Each row is a point. To make a cloud, some directions were put in groups of two or more. Within a group, all points are equally far from the middle, so they leave a hole (a ring in 2 directions, a hollow ball in 3). The other directions are filled evenly. Then the cloud was stretched, turned, moved and blurred a little. How many holes are there, and how many directions does each take, smallest first?

Cloud, 14 rows:
[[-48  10]
 [-36 -43]
 [ 33  34]
 [ 44 -39]
 [-15  21]
 [ 29   6]
 [ -7   3]
 [ 20 -15]
 [  2   1]
 [-12 -34]
 [-35  -1]
 [ -3  12]
 [-26  13]
 [ 29 -35]]
Holes: 0

Cloud (22 x 3):
[[-20  18 -36]
 [ -4  43 -14]
 [-34  19  -7]
 [ -3 -25 -43]
 [-26  -6  25]
 [ 36   1  25]
 [ -2  42  14]
 [ -8 -45 -18]
 [ 13 -14 -46]
 [ 15  35 -32]
 [  6 -13  34]
 [-24  -5  25]
 [ 24   2 -45]
 [-23 -38 -19]
 [-18  34 -19]
 [ 16  48   0]
 [ 38 -24 -16]
 [ 20 -18  28]
 [-28  24 -23]
 [ 36 -28  -6]
 [-18 -43 -10]
 [ 17 -30 -35]]
Holes: 1 (3)

Cloud (27 x 4):
[[ 14   0 -33  21]
 [-10 -16  37  -1]
 [ 14 -15 -39 -14]
 [  5 -13  32  19]
 [-18 -52 -39   6]
 [  9 -12   3 -52]
 [ 12 -39  -2 -30]
 [  3  11 -27  29]
 [ 15 -36  -6 -32]
 [ 13  -8 -40 -20]
 [ 39  -8  -3  -9]
 [  4 -60  -6   8]
 [ 15  37   3  13]
 [ 18 -25 -20 -36]
 [ 17  -7 -11  28]
 [ 15 -42  16  -3]
 [  5  36  -6  15]
 [ 14 -40   7  20]
 [ 38 -14  -8 -19]
 [  0 -40  11 -29]
 [ 20  31 -36  -8]
 [  6  -5 -20 -45]
 [  3  40 -21  -5]
 [ 19 -12  19  18]
 [ 35 -11  -7  -2]
 [-14  20   8  20]
 [  0   5 -42  -8]]
Holes: 1 (3)

Cloud, 54 rows:
[[ -8  -8   5 -37  -7  27]
 [-11  22  22  21 -10  -2]
 [  6 -22 -16  22   2  10]
 [ 23 -13  32 -18 -47  31]
 [  0  12  12  -4  40 -29]
 [-11 -20 -16   4  -7  30]
 [ -9  16  16 -39  21  16]
 [ 28   2   3  26   4 -11]
 [ 19   9   9  24  27   7]
 [ 25  35   2  -2 -35 -20]
 [  5  19  30 -35  -8 -11]
 [ -6 -27   2   8  28   7]
 [-35 -10  20  -4 -22  45]
 [ 49  16  -7 -18  14  -4]
 [-18  12   6   9  45   5]
 [ 23   4  13   7  15  23]
 [ -3  -9  -2   4  54   5]
 [ 28  16 -25 -15  -9 -30]
 [ 18  24  -7  -4   0  35]
 [  5 -17   9  17 -27  60]
 [-34   5  42  -1 -11  19]
 [-10 -19  13  -6 -21  12]
 [ -3  -3  41 -11 -31  20]
 [-22  35   9  -3 -35   5]
 [ 35  10  33 -16 -20  28]
 [ 19  29  20  -9  26 -17]
 [ -7 -43  18  23   6 -11]
 [ 12 -25  -6 -34 -12  -7]
 [-41 -33  17  28  12  -1]
 [-15   3 -22  -8  11  -2]
 [-33  20 -18  12 -40   5]
 [ 18  -9  -8  24  42  10]
 [-33 -18  -6   5 -39  48]
 [-35  -8  14   6  31 -14]
 [  0 -45  13 -11  21  16]
 [-40 -20   8  -7  25  21]
 [ 22  10  -7  21   8   8]
 [-16  18  -5  25 -18  11]
 [-22  18 -18  16  31 -16]
 [-13  31  19 -30 -37  15]
 [ -7  -8  18   5 -37   3]
 [ 12 -30  33  -6  -4  18]
 [  9  25  -5 -34  -9   6]
 [  3 -11  34 -11 -17  26]
 [ -1 -16 -26  26  16   6]
 [ 15  28  13 -18 -28   5]
 [ 20  -1  22  -3  27 -26]
 [-25 -40   3  36   2  18]
 [-11  14   4 -11 -16   2]
 [-14   0  46 -15   1   4]
 [  6 -24 -23  16  11  41]
 [ -2  -1  20  14 -12   2]
 [ 21  19 -11  19 -31  34]
 [ 36  -4  12  12 -24   6]]
Holes: 0
